Rows are points. The points of each table are mixes of a few directions, plus a little noise. Count the directions of each table, and those that both share. Where both have some left over, give the other angles between the two spaces (their principal angles), to ten degrees, smallest first.

First (6 x 2):
[[ -24   48]
 [ -22   43]
 [  20  -42]
 [ -14   29]
 [  -8   17]
 [  45 -102]]
Second (7 x 2):
[[-30   9]
 [ 75 -19]
 [-21   6]
 [-75  19]
 [ 96 -24]
 [-14   4]
 [-32   9]]
Directions: first 1, second 1, shared 0; angles 50

First (4 x 3):
[[  2 -13  30]
 [ -4  29 -67]
 [ -4  26 -58]
 [  8 -43  93]]
Second (4 x 3):
[[  -6   47 -104]
 [   3  -36   76]
 [   2  -13   32]
 [   0    2    0]]
Directions: first 1, second 1, shared 1

First (7 x 6):
[[ -4   1  20  29 -10   8]
 [ -4 -13 -33 -52  10 -16]
 [-70 -58  21  10  18 -34]
 [ 39  19 -24  20 -11  67]
 [ 28  30   7 -13 -30  -7]
 [-34 -15  23  33  49 -25]
 [ 46  36 -13 -26 -26   6]]
Second (6 x 6):
[[ -12   -5   -4   18   28    0]
 [  35   15   15  -46 -121    7]
 [  11    5    6   -1   61   -2]
 [ -14    0    3   41   32    7]
 [ -12   -5   -3   17   39   -3]
 [ -10  -11  -17  -30  -38  -12]]
Directions: first 4, second 3, shared 2; angles 40

First (7 x 8):
[[ 21 -20 -78 -52 -53 -41  42  25]
 [ -9  32  85   6  -8  38 -33 -76]
 [  2  31  -4 -30   6 -20 -69 -42]
 [-57   8  54  -4  26  22 -14  -5]
 [  7 -28 -33   4 -18 -11  33  56]
 [ 34 -51 -32  65 -11   1  41 110]
 [  2  28   8   9  57  12  -2 -69]]
Second (10 x 8):
[[  -5   -2  -24  -30  -25  -23  -31   20]
 [  24   12   15   35   31   14    0  -21]
 [ -30  -21   19  -50  -49  -12   68  114]
 [  45   20   10   32   34   -5  -28   20]
 [ -29  -15   -3   10   36    2   29   61]
 [   7   33    5  -36  -30  -25 -121  -46]
 [  50  -35  -66   58   -1   31   99 -108]
 [  39   24   11   39   36    9  -38  -47]
 [ -70  -37  -28  -28  -11    4   47   -2]
 [ -28   19   60  -33  -21    7  -25   11]]
Directions: first 5, second 5, shared 4; angles 50

First (11 x 11):
[[   0    2    3   -1    2   -1   -1    0   -1    1    1]
 [   2   52   80  -26   53  -19  -20   -6  -35   23   32]
 [   0   11   16   -5   11   -4   -4   -1   -7    5    7]
 [  -2  -80 -121   40  -81   29   30    8   53  -35  -49]
 [   0  -14  -21    7  -14    5    5    1    9   -6   -8]
 [   0  -16  -24    8  -17    6    6    2   11   -7  -10]
 [   1   29   44  -15   30  -11  -11   -3  -19   13   18]
 [   0    3    5   -2    3   -1   -1    0   -2    1    2]
 [   0   11   16   -5   11   -4   -4   -1   -7    5    6]
 [   1   31   47  -15   31  -11  -12   -3  -21   14   19]
 [  -1  -29  -45   15  -30   11   11    3   20  -13  -18]]
Second (8 x 11):
[[-32  20   0  49  12  33  17  -6   6   8  21]
 [ -3 -18  -1 -31 -11 -46  25   7  46   9  14]
 [ 64 -51   9 -42   6  25 -36  11 -34  30 -11]
 [-15  58  -7  56   3   5  -6  16   3 -48  16]
 [-23  12  12  27   8   3 -14 -12  22 -25 -13]
 [ 42 -22  -5 -38  -7   4 -12   5 -40  16  -6]
 [ -8 -15 -13 -40  -1 -34   9  21   3  25 -32]
 [-26  15   5  20  -9  10  17 -41  -5 -14  11]]
Directions: first 1, second 6, shared 0; angles 80

First (9 x 14):
[[-50   1 -40 -63 -46  10 -18   3 -11 -32 -14   0 -32 -42]
 [ 12  -1   9  15  10  -3   6   0   4   8   3   2   8   9]
 [-20  -1 -16 -25 -18   4  -8   2  -5 -15  -7  -1 -14 -16]
 [-40   1 -33 -51 -38   8 -17   3  -8 -26 -11  -2 -27 -31]
 [ 55  -2  42  70  48 -10  19  -2  11  35  16   0  34  42]
 [-37   1 -29 -48 -35   8 -14   3  -9 -26 -13   0 -27 -30]
 [-54   2 -43 -67 -49  11 -21   2 -12 -35 -17  -1 -35 -42]
 [ 94  -2  75 121  86 -20  35  -6  21  61  28   3  64  76]
 [ 40  -2  32  53  37  -9  15  -3  10  27  12   1  27  33]]
Second (10 x 14):
[[-18 -49 -34 -16  17  -5  29   4  62   1  23  16 -10  36]
 [ 11  -6  75 -44  17  36  -7   4   9 -33  22   2  -4 -19]
 [ -7  33  77  17 -31   2   5 -27 -79  17 -14  -2 -13 -75]
 [ 22  54 -58  11  -2 -27   4 -13 -13  25 -36  25  48  48]
 [-36   3  56  -9 -11 -19  64   2 -28 -20 -19   6  48 -16]
 [-55 -21 -15  26   3  10 -14  64  11 -34 -31 -46  20  12]
 [ 57 -35 -34 -36  26 -18   4  -5  52 -19  51  13   3  33]
 [ 28 -43   6  10   1   7 -50  11   7 -13  44 -41 -63 -46]
 [  7  20 -81  32 -15 -51  27 -20  -9  36 -20  19  25  36]
 [ -7  44   9  12   0  57 -63 -20 -12  41 -22  10 -53 -11]]
Directions: first 1, second 6, shared 0; angles 70

First (8 x 18):
[[-41  33 -30   4 -27  52 121 -10  -4  53 -44  47 -89  51  42  34  59 -81]
 [  8   0   7  11   2 -11   4  -1   0   8 -19 -10  17 -11 -12  16  -6  -2]
 [-22  -9 -20 -38  -1  31 -38   5   2 -38  78  28 -43  29  35 -63  11  17]
 [ 16  -5  13  10   7 -22 -16   0   1  -1 -12 -19  33 -20 -19  11 -16  14]
 [ 16   0  13  16   4 -20   1  -1   0  11 -29 -18  31 -19 -21  24 -12   3]
 [-11 -12 -11 -29   4  16 -46   6   2 -38  64  15 -20  15  20 -53   0  24]
 [ 21   0  18  23   6 -29   3  -2   0  16 -42 -25  42 -27 -31  34 -17   4]
 [ 13  -9  11   2   8 -17 -29   2   2 -10   5 -15  28 -17 -15  -2 -17  20]]
Second (10 x 18):
[[ 14  27 -23 -13 -19  30   4   0   4  -9  -7   9 -22 -13  14  25  17 -24]
 [ 21  33 -29 -19 -23  47  13  -2  13 -16  -9   6 -31 -15   5  24  26 -30]
 [ -5   3 -20  11   8   6  19  20 -20 -10  -3  32  14  34 -25 -12  -9 -18]
 [  4  -2  11 -10  -7   1 -12 -15  18   5   3 -25 -12 -25  15   7   9  13]
 [ 27  26   6 -21 -29   6 -42 -23  15  11   1 -19 -37 -62  83  56  25   2]
 [-13 -20  21  12  14 -33 -14   2 -11  12   6  -4  18   5   7 -11 -15  20]
 [ -7   7 -27  26  16 -18   9  40 -59  -8  -3  70  34  55  -1   0 -28 -27]
 [-39 -59  43  35  46 -72  -5  13 -25  18  14  -1  61  43 -37 -58 -48  46]
 [ 23  23  -8 -41 -37  65  15 -37  66 -11  -9 -54 -59 -56  -5  18  49  -8]
 [-29 -42  25  19  30 -31  12   5  -2   6   7 -13  35  32 -51 -51 -26  27]]
Directions: first 2, second 3, shared 0; angles 50, 90

First (9 x 24):
[[ 18  -2  11   7   5   6 -25  20   0 -39   0  14  29  25 -18  28   9 -12
    2  17 -60 -42  25  -5]
 [-14   4 -22 -13 -12 -26 -14 -20   3  -5  12 -16  -8  18  14 -18   7  -5
   -3  30 -27  26   7  12]
 [-23  -8 -26  -5 -10  -9  44 -27 -11  56  13 -25 -41 -31  -3 -12  -7  36
   13  -2  65  39 -24  44]
 [  2  -8  54  16  15  -5 -22   7  23 -11 -40  15  38  35   7  48 -12  -5
    6 -22 -33   9  -5 -19]
 [  4  29  -7  -9   3  15   5  -1 -18   1   7   0 -13 -41  -4 -34  -1   7
    2   8  34   9   8 -27]
 [ 16  -1 -28 -12 -14 -13 -30  14  19 -35   8  -1 -12  26  41 -39  17 -44
  -39  -7 -36  -7   9 -52]
 [ 16 -51   8  25  -1   0  28  20   8  19  -7  -2   1  28 -31  85   1  34
   18 -21 -22 -37  -6  43]
 [ 30  16  12  10  13  35  19  27 -21   2  -5  10  -9 -46 -31  15  -2  31
   16 -11  31 -24  15 -39]
 [-49  22  -2 -19   0  -4  -5 -39  -3  11  10   5  16 -14  26 -73 -12 -41
  -17   8  47  28 -29  43]]
Second (11 x 24):
[[  12   11  -10   -7   -7  -23  -35    0    1  -34    5  -12    3   30
    -2   15   15    6    9   47  -78   12   38  -25]
 [  -4  -12   17    6    3   -6    6   -2   16   17  -21    0   -3    8
    17   13   -9    2   -4  -31   16   20  -19  -11]
 [  -1    2  -16   -8   -4   14   -3    8    1  -15   15   14    3   -7
    18  -49    5  -45  -32  -16   19  -31  -11   -3]
 [  -7  -10  -13   -2   -5    1   16   -3    5   18    4   -3  -17   -8
    15  -20   -2   -8  -14  -23   35    4  -21    5]
 [  20   34   75   18   30    3  -55   10  -16  -55  -33   17   76   30
   -64   99   -2   42   64   72 -121   -7   67  -17]
 [   0   -7  -45  -13  -20  -20    0   -6    6    2   20  -20  -35    7
    25  -32   13   -9  -19    7   -5   13    1   -8]
 [  -1   -7  -18   -7   -9   -6   -3    1   13   -3    6   -1  -13    7
    29  -32    5  -28  -27  -19    9    1  -13  -14]
 [  -6  -10  -33   -8  -13   -5   16   -4    4   16   15  -10  -30   -8
    21  -34    4  -11  -20  -16   32    4  -17    6]
 [  -7    1   52   20   23   26   25    1  -12   28  -25   16   27  -26
   -38   48  -22   34   33  -18   41   -5  -14   30]
 [  -2    2   39   14   17   14    9    2   -6   11  -20   11   22   -9
   -24   36  -13   21   23   -8   13   -2   -4   12]
 [  -6   -4  -49  -13  -16    2   24   -6  -12   16   33  -12  -35  -24
     4  -46    9   -6  -15    4   37  -10   -9   24]]
Directions: first 6, second 4, shared 4
